Each wall is flat, endless, passes through zero and stands at right angles to its row. A trip goes straight from one point to another. List the walls that it crosses, first one first.

Walls:
(1): [24 -41]
(2): [-6 26]
(3): [-36 20]
(4): [-60 -6]
(5): [-53 42]
(6): [28 -61]
(7): [-58 -96]
Trips:
[-54 -50] to [-68 -22] => 1, 6
[-48 0] to [-24 30] => 7
[-64 15] to [10 -40] => 2, 6, 1, 5, 3, 4

Walls:
(1): [19 -47 18 -30 -28 -31 -41 63 108]
(2): [-26 -3 14 -2 -31 -51 86 5 9]
(3): [0 -24 42 20 -24 11 -18 -52 -13]
(4): [-39 120 -36 37 8 -15 -18 10 40]
(5): [5 40 -56 35 48 -24 74 -45 -79]
(6): [62 -39 -45 -91 -24 20 30 -30 9]
(7): [9 38 89 17 60 -35 21 -13 -11]
(8): [27 -17 -17 59 32 55 -31 -20 -12]
Trips:
[-56 6 14 19 -91 -69 25 -10 -1] to [20 -1 -66 99 21 13 4 -26 -16] => 5, 1, 8, 2
[-13 -23 35 -36 4 -12 5 -9 3] to [-48 -23 -7 12 -65 -11 -27 -30 52] => 7, 6, 4

Walls:
(1): [-17 20 -18 -5 12 -46 3 4 11 83 0 30 9 16 -5 14 -37 75]
(2): [11 -59 -1 -19 -1 80 15 30 62 40 -23 -51 37 64 -7 95 -41 -60]
(3): [84 19 33 -78 -53 -44 -79 -79 -12 22 -45 26 -16 5 4 -24 -55 0]
(4): [-1 56 -8 -7 43 100 55 -10 26 21 -40 -36 -73 22 -30 -24 -58 -14]
(5): [14 25 71 102 -25 90 30 0 44 -73 20 -77 56 64 6 -58 -45 -17]
(6): [23 -17 47 15 2 -3 51 125 -25 -17 12 -45 58 -56 -47 10 25 12]
(7): [33 51 -6 34 -19 17 -12 -42 -40 41 27 -36 61 -27 -54 22 61 22]
(8): [-51 23 -17 -48 -75 27 -54 -53 -2 64 -5 -9 -80 48 10 -37 -24 37]
(9): [47 12 -83 -9 48 26 21 7 11 49 45 14 37 -5 -13 10 13 -10]
Trips:
[-51 -39 58 28 -132 36 19 11 -20 -86 -31 26 28 -11 -3 15 16 28] to [-46 35 -25 16 -87 12 -24 -5 23 16 -26 -7 -1 -29 8 -20 22 5] => 7, 6, 3, 1
[-7 -55 -21 27 -30 -16 -21 83 26 -43 6 -48 -20 28 -21 -23 -8 26] to [-2 40 -25 -14 -39 -67 58 9 -26 -27 -18 3 17 81 53 38 57 -55] => 5, 6

Walls:
(1): [33 7 40 47 6 7 2 25 67 -70 23 -67 -18 39 50 85 17 26 11 45 1 -92 -1 23 36 34 -40 37 -31 15 45 -24 -2 24 38 31 16 -64 -46 2 12 10 -13 -42 3 -41 24 -24]
(2): [55 34 -2 -30 102 12 15 55 -15 -123 62 43 -37 -17 -66 -57 28 -2 18 -10 -95 -24 -5 -40 -19 -36 -92 83 23 -30 -56 65 9 30 -14 -42 -3 -59 28 46 -26 31 67 -19 -8 -10 -65 8]
(3): [37 8 -35 7 23 23 56 -43 45 -43 28 -69 14 17 -1 -3 -24 17 -74 -12 -16 5 -161 -45 -3 -27 -65 -13 -17 -74 0 -42 59 16 44 -50 -24 17 17 63 -63 40 -15 27 -34 -32 -28 -36]
(4): [75 69 41 15 -54 -14 36 12 -45 -34 16 -40 -4 42 122 -8 50 -113 48 5 76 10 -2 -38 61 12 -37 6 -31 -33 44 -37 -37 -23 10 -10 17 -28 -30 -56 -30 26 -29 -5 -6 -1 -53 -2]
(5): [-86 7 -48 20 -21 4 44 34 -27 19 -76 -82 -72 5 -14 -9 -23 3 15 -15 37 -75 29 11 36 49 20 17 11 -72 4 -1 -45 9 4 53 -94 -13 5 33 -64 -13 7 42 -30 11 9 21]
(6): [65 -24 -49 30 -13 25 -64 -15 44 33 41 29 -5 -30 11 -12 -36 -11 -6 -36 23 -34 -89 -58 33 0 1 45 74 -42 -38 -10 4 -47 -23 -21 36 9 -48 14 10 27 -21 -57 -35 -15 34 -49]
(7): [7 -94 4 -17 -27 -17 39 -4 -32 -5 88 44 85 -48 -23 -80 26 28 5 -14 -52 -35 36 -25 -29 -28 -9 -45 -37 35 -37 58 60 -30 28 49 2 -24 22 -23 8 5 -18 -40 -17 -29 13 -42]
(8): [-29 31 73 -15 -81 -27 43 1 -44 -19 72 17 6 -79 54 -20 16 -35 37 72 -15 42 -3 -15 -16 38 20 41 11 -68 -1 -18 4 8 14 102 -5 -70 -5 -7 -13 81 -69 -7 -1 -46 17 -103]
(9): [-42 -31 18 -23 73 -34 -10 57 -7 -15 32 -55 -6 4 37 -53 -10 -44 39 -45 -8 -30 -22 -6 10 52 71 -15 50 -17 -41 2 -1 20 5 -79 49 113 -29 -50 16 67 -48 -22 -20 48 -13 -31]
(10): [12 21 -15 65 -82 69 35 -17 -51 54 -10 -29 -22 -30 85 52 -36 16 -21 26 -43 -25 47 21 35 16 7 -19 65 -78 -22 12 9 15 36 -18 -65 78 39 -1 31 28 53 -47 53 69 1 14]
(11): [-36 -10 -25 46 -41 -29 11 19 -68 9 2 -14 -100 -16 -46 -58 -13 24 -44 -71 -16 -40 -10 5 45 91 8 -10 -1 -67 54 -13 -26 -4 -23 -86 -69 23 -21 22 -62 -9 21 28 -12 21 -67 62]
(12): [-28 -28 55 -25 -16 -4 -25 -18 -22 69 0 -15 -6 24 -62 -64 27 12 -68 -10 -23 103 -30 -47 27 23 -43 -33 -24 -35 -71 34 -24 -7 -77 44 -103 -15 10 71 -38 -35 -22 66 -4 59 8 26]
Trips:
[8 0 -22 -24 32 64 45 13 -5 -46 -27 51 -50 -48 -38 -26 -10 -128 26 1 -6 36 -11 -67 -43 17 -20 48 -57 3 55 -26 -53 57 42 -42 24 24 11 9 50 -7 -33 14 20 -40 -43 -11] to [-65 9 -54 63 104 -50 -4 -48 17 -3 11 60 -12 -50 53 45 5 15 -8 22 36 93 13 -28 62 -23 -32 73 5 -46 40 -19 -60 -55 -31 -35 37 -71 8 36 -34 44 -17 46 -55 21 -18 -59] => 6, 9, 12, 5
[-19 -8 46 -21 92 3 -50 -22 -6 -50 8 -45 32 46 20 20 -27 24 -13 -18 75 22 -12 28 44 -28 63 -46 -19 -1 13 -26 -42 44 24 22 -37 -27 -12 95 26 67 21 -8 -6 -28 -46 -66] to [26 32 15 -16 28 12 -30 -27 -119 -3 8 17 -27 15 36 12 -23 21 109 -21 18 77 52 8 -55 -126 -18 -30 -3 -48 -70 -43 -22 -42 52 -56 27 50 -19 36 -25 30 4 61 59 19 -21 -59] => 5, 12, 2, 1, 10, 3
